Every row gives one point. To make a cloud, some directions were put in groups of two or more. Within a group, all points are equally far from the middle, so they leave a hole (a ring in 2 directions, a hollow ball in 3). The other directions are filled evenly. Then the cloud was stretched, turned, moved and blurred a little. Count the holes, and give their numbers of directions, smallest first.
(in the rows, 128 means zero)

Cloud:
[[102  93]
 [160 143]
 [132 176]
 [139 142]
 [121 163]
 [109 101]
 [128 180]
 [158 166]
 [129  97]
 [145 119]
 [146 178]
 [ 88  99]
 [131  95]]
Holes: 0

Cloud, 22 rows:
[[116 171 147]
 [131  88 135]
 [131 155 146]
 [137 114 141]
 [ 86  87 130]
 [124 159 112]
 [122  86 129]
 [162 118 178]
 [111 124 140]
 [133  77 138]
 [ 90 151 142]
 [117 149 185]
 [150  84 172]
 [109 178 125]
 [151 123 162]
 [ 81 141 137]
 [100 127 143]
 [153  87 147]
 [171 175 180]
 [145  79 178]
 [148 131 146]
 [136 131 136]]
Holes: 0

Cloud (26 x 4):
[[131  62 100 111]
 [162 113 169 129]
 [175 112 146 101]
 [116 159 152 118]
 [133 130 172 106]
 [161 162 128 128]
 [147  93 149  64]
 [102 131  92  94]
 [156  67 136  80]
 [137 125 119  69]
 [135  96 130 144]
 [133  80  86 128]
 [160 129  97 116]
 [155 101 145 142]
 [ 97 138  92 122]
 [104 155 139 123]
 [176 115 153 119]
 [122  80 143  88]
 [141  89 143 125]
 [146  75  72 111]
 [124 157 102 121]
 [115 135 165 122]
 [ 97 152 114 161]
 [ 97 151 108 139]
 [158  98  79  97]
 [175 127 121 137]]
Holes: 1 (3)

Cloud:
[[138  99 119 163]
 [143 163 108 149]
 [117 145 169 177]
 [104  85  93 135]
 [ 93 141 124 186]
 [139 130  59 127]
 [114  84  70 117]
 [ 94  92 117  97]
 [130  78 123 125]
 [140  81 113  97]
 [138 155 124 123]
 [143  60  85  91]
 [139 106 122  95]
 [134 151 148 139]
 [125 121  78 154]
 [140 164 120 164]
 [136 112 148 138]
 [107 153 112 115]
 [140 153  85 128]
 [144 116  83  79]
 [126 134  69 125]
 [120  78 116 140]
 [119  95 144 147]
 [126 133  74 145]
 [ 91 133  92 126]
 [106  77 123 119]
 [156  75 109 108]
 [105 115 105 169]]
Holes: 1 (3)

Cloud (50 x 6):
[[ 98 103 113 117 102 127]
 [173 149 106 148 206 154]
 [141  99 167 136 134  93]
 [148 150  60 145 154 152]
 [104 138  77 157 117 119]
 [140 105 140 171 157 122]
 [ 93 119 135 120 101 134]
 [116 151  64 144 134 138]
 [132 129 107 112 103 145]
 [127 135 107 167 140 179]
 [100 124  99 163 119 117]
 [120 140 160 124 185 134]
 [122 122  78 142 122 145]
 [131 140  78 105 146 114]
 [139 144 136 161 104  99]
 [131  68 145 102 151  99]
 [111 126  93  98 158  88]
 [143 142 142 128 173  81]
 [127  66 125 125 157 147]
 [105 106 111 104 190 142]
 [102 177  98 123 157 172]
 [164 147  83 147 196 138]
 [114 163 131 140 173  85]
 [168 143  81 132 160  84]
 [149  98 100 132 117 135]
 [131 100 172 124 146  92]
 [165 147  64 140 155 138]
 [141 132  85 179 128 117]
 [138  66 139 118 135  78]
 [157 157  74 163 156 188]
 [ 93 138 111 161 114 119]
 [ 82 118 147 109 167  99]
 [118 151  60 136 140 130]
 [159 125 102 128 108 130]
 [ 81  93 151 114 113  98]
 [182 154  90 142 179 130]
 [125 129 105 156 194  85]
 [146  82 108 138 122 112]
 [152 180 110 170 135 158]
 [105 148 120  94 162 131]
 [130  83 112 159 145 101]
 [118 179 113 158 116 130]
 [121  71 155  98 134 119]
 [154 143 122 146 101 104]
 [127  83 155 106 119 134]
 [151  69 136 122 141 128]
 [176 156 113 169 135 167]
 [155 124 141 153 113 113]
 [158 134 139 154 115 132]
 [133 126 163 131 174  97]]
Holes: 2 (2, 3)

Cloud (79 x 8):
[[126 124 173 161 147 141 144 174]
 [116 130 129  60 118 156  70 148]
 [135 153 140 178 141 125  89 112]
 [ 91 126 134  57  81 106 110 141]
 [167 122 116 113  61 130 120 106]
 [151 129 128 112  71 111  71 143]
 [ 96  92 143 123 182 125 128 139]
 [ 97  97 186 114 119 149 131 154]
 [ 78 156 144  83 137 167 109 136]
 [133 152 148 115 187 123 115 182]
 [118 158 117  92 173 144 155 136]
 [142 159 170 158 132 125 119 160]
 [121 102 160 187 138 117 125 134]
 [117 116 122 180 111 134 143 139]
 [166 119 137 135 136  87 161 107]
 [124 151  96 112  84  93 101 106]
 [181 158 139  92 113  94 142 126]
 [104 144  94  77 146 152 120 171]
 [150 110 148 110 146  98 111 106]
 [ 87 121 108 133 186 143 109 165]
 [105 103 149  81 164 131 109 135]
 [146 101 177  83 101 126 148 145]
 [159 145 123  83 112 154 175 156]
 [153  76 130  93 116 130 119 119]
 [127 120 174  86 127 159  77 166]
 [123  92 179 121  98 109 125 134]
 [132 148 101  66  95  97 146 173]
 [123 102 110  76  87 138  98 146]
 [118 125 135 172 134 169 121 153]
 [177 102 142  75  99 123 141 152]
 [ 98 110 157 102 126 144 166 160]
 [154 156 123 108  79 150 132 129]
 [154 106 174 146 118 127 137 164]
 [ 87 143 113 105 143 138 130 194]
 [130 183 119 128 121 112 149 158]
 [139 172  95  98 138 128 125 129]
 [ 80 107 152  94 126 110 135 163]
 [ 90 141 152 105 164 101 117 186]
 [ 85 148 153 108 197 136 135 183]
 [142 167 110 148 113 104  98 122]
 [144  88 158 131 144 157 119 160]
 [144 134 119 121  57 102 111 146]
 [124 166 126  99 147 128 135 116]
 [ 90 118 163 134 147 181  96 112]
 [170 117 175 149 102 137 107 107]
 [172 134 175 129 109 122  92 125]
 [116 102 133  94 186 169 136 155]
 [157 101 144 186 146 101 151 113]
 [121 123 192 137 138 162  79 138]
 [166 144 139  76 147  93 150 127]
 [119 155 164 141 184 146 125 167]
 [150 138  60 137 144 147 156 146]
 [ 94 151  86 132 140 149 105 123]
 [ 97 133 150 156 166 126 133 114]
 [183 148 110 130 149 146 139 177]
 [109 113 140  84 182 171 128 166]
 [138 168 158 107 136  94 139 127]
 [172 154  99 122 107 121 166 135]
 [100 147 118 146 101  96 130 121]
 [147 139  86  94  86 115 136 130]
 [101 155 154 120 188 109 135 162]
 [159 146 116  59 113 144 125 128]
 [141 138 139 172 160 144 111 158]
 [ 80 139 107 127 175 117 130 144]
 [ 99 100 177 111 150 159 131 142]
 [186 148 132  80 112  89 128 145]
 [178 111 165 137 107 131 119 148]
 [134 124  93  57 106 121 133 153]
 [127  98 157  82 122  96 148 172]
 [114 119 165 116 177 139 118 191]
 [188 137 117 106 153 115 141 105]
 [ 95 133 194 116 128  99 132 141]
 [ 92 138 129 133 159 161  81 160]
 [193 126 116 157  93 132 120 100]
 [152 124 134  90  93 140  58 132]
 [134 147 139 162 196 137 131 157]
 [190 116 113 177 123 104 167 131]
 [146  86 164 169 138 146 122 127]
 [100 102 153  89 130 107 118 122]]
Holes: 1 (6)

Cloud, 87 rows:
[[152 164 125 165 102 176 162 150]
 [ 89 140 166 124 128 105 200 135]
 [165 119 117 136 111 144 101 125]
 [147 145 115 107 159  62 121 141]
 [ 83 146 135 157 139 175 126 114]
 [165 133  96 146 118 131 196 122]
 [137 150 137 120 189 149  87 133]
 [140  82 118 132 146 141 152 137]
 [155 144  92 174 143 109 133  79]
 [163 148  93 181 127 153 155  91]
 [ 99 105 129 125 147 124 194  82]
 [163 183 143 163 135  89 141 143]
 [109 151 130 112 155 175  95 121]
 [115 118 142 170 165 175 173 116]
 [123 154 100  99 103 110 172 103]
 [150 170 119 172 132  98 146  84]
 [122  99 131 171 170 119 179 128]
 [103 120 147  99  87 101 143 133]
 [ 73 146 134 124 113 140 146 118]
 [163 166  97 111 146 146  91 113]
 [126 103 181 133 143 152 122 125]
 [141 144 149  81 193 116 121 107]
 [ 79 153 142 147 112 119 173 110]
 [125 175 100 107 153 100 132  83]
 [143 160 103 170  95 150 111 167]
 [124 179  88 141 136  82 174 102]
 [115 165 124  88 161  71 138 129]
 [149 156 180 140 161 127 174 121]
 [ 94 154 154 112 136  99 117 104]
 [ 91 134 125 120 182 124 112 101]
 [148 164 165 115 169  74 156 147]
 [111 156 127 119 123 175  88 141]
 [148 129 132  96 138  54 187 129]
 [162 164 126  86 185 108 140 122]
 [116 160 151 140 135 164 123  88]
 [ 97 115 118 134 184 158 116 104]
 [170 179 117  80 119  96 115 135]
 [ 78 139 147 116 109 109 136 141]
 [ 82 153 130 114 145  96 164 144]
 [161 150 123 115 173 134 124 168]
 [191 179 139 122 111 127 115 121]
 [106 153 170 131 153 117 100 121]
 [134 120 131 114  94 160 106 138]
 [109 144 193  84 125 100 156 119]
 [165 164 151 118 121 120 171  93]
 [116 115 153 129 185 144 169  84]
 [101 102 131 170 145 183 157 121]
 [127 130  84 147 180 122 119  82]
 [175 128  88 162 133 117 118 106]
 [159 125 122 142 170 176 109 130]
 [156 150 170 143  83 112 169 146]
 [117 150 122 176 144  95 135  93]
 [162 147 134 104 126 179 116 141]
 [126 137 129 171  76 127 130 135]
 [162 154 115 135  87 152 136 180]
 [ 91 118 170  78 124 104 145 133]
 [140 138 180 162 109 158 129 149]
 [ 91 156  96 142 155 163 149 114]
 [127 145  77 160 122 115 109 141]
 [131 149 160 112  65 106 150 156]
 [ 98 163 121 161 180 129 141 127]
 [158 132 138 143 168 125  86 125]
 [123 107  98 124 143  71 147 118]
 [102 134 122 134 126 141 179  77]
 [158 121 146 111 112 156 169 152]
 [142 124 112 163 105 119 157  83]
 [171 139 114 108 138 161 110 117]
 [165 180 156 120 136 113  85 157]
 [164 126  94 101 145 115 143 149]
 [ 93 139 136 124  95 116 198 142]
 [127 108  92 158 151 169 134 145]
 [111 186 160  92 124 111 150 111]
 [ 91 168 169 119 152 150 121 145]
 [108 140 170 111 138 186 116 136]
 [ 99 104 116 161 106 122 189 103]
 [184 171 135 111  86  96 131 159]
 [175 129 132 103 159  78 160 146]
 [152 135 183 142 174 136 142 127]
 [135 152 151 164 106 133  95 147]
 [114 167 134 118 175 161 104 145]
 [157 114 166 111 132  76 150 147]
 [176 116 141 141 169 128 153 115]
 [144 160 128 177 137 143 162 169]
 [152 183 125 121 191 136 115 117]
 [157 145 187 105 141 111 149 104]
 [157  98  84 150 142 128 161 115]
 [167 168  74 159 135 110 142 155]]
Holes: 1 (8)
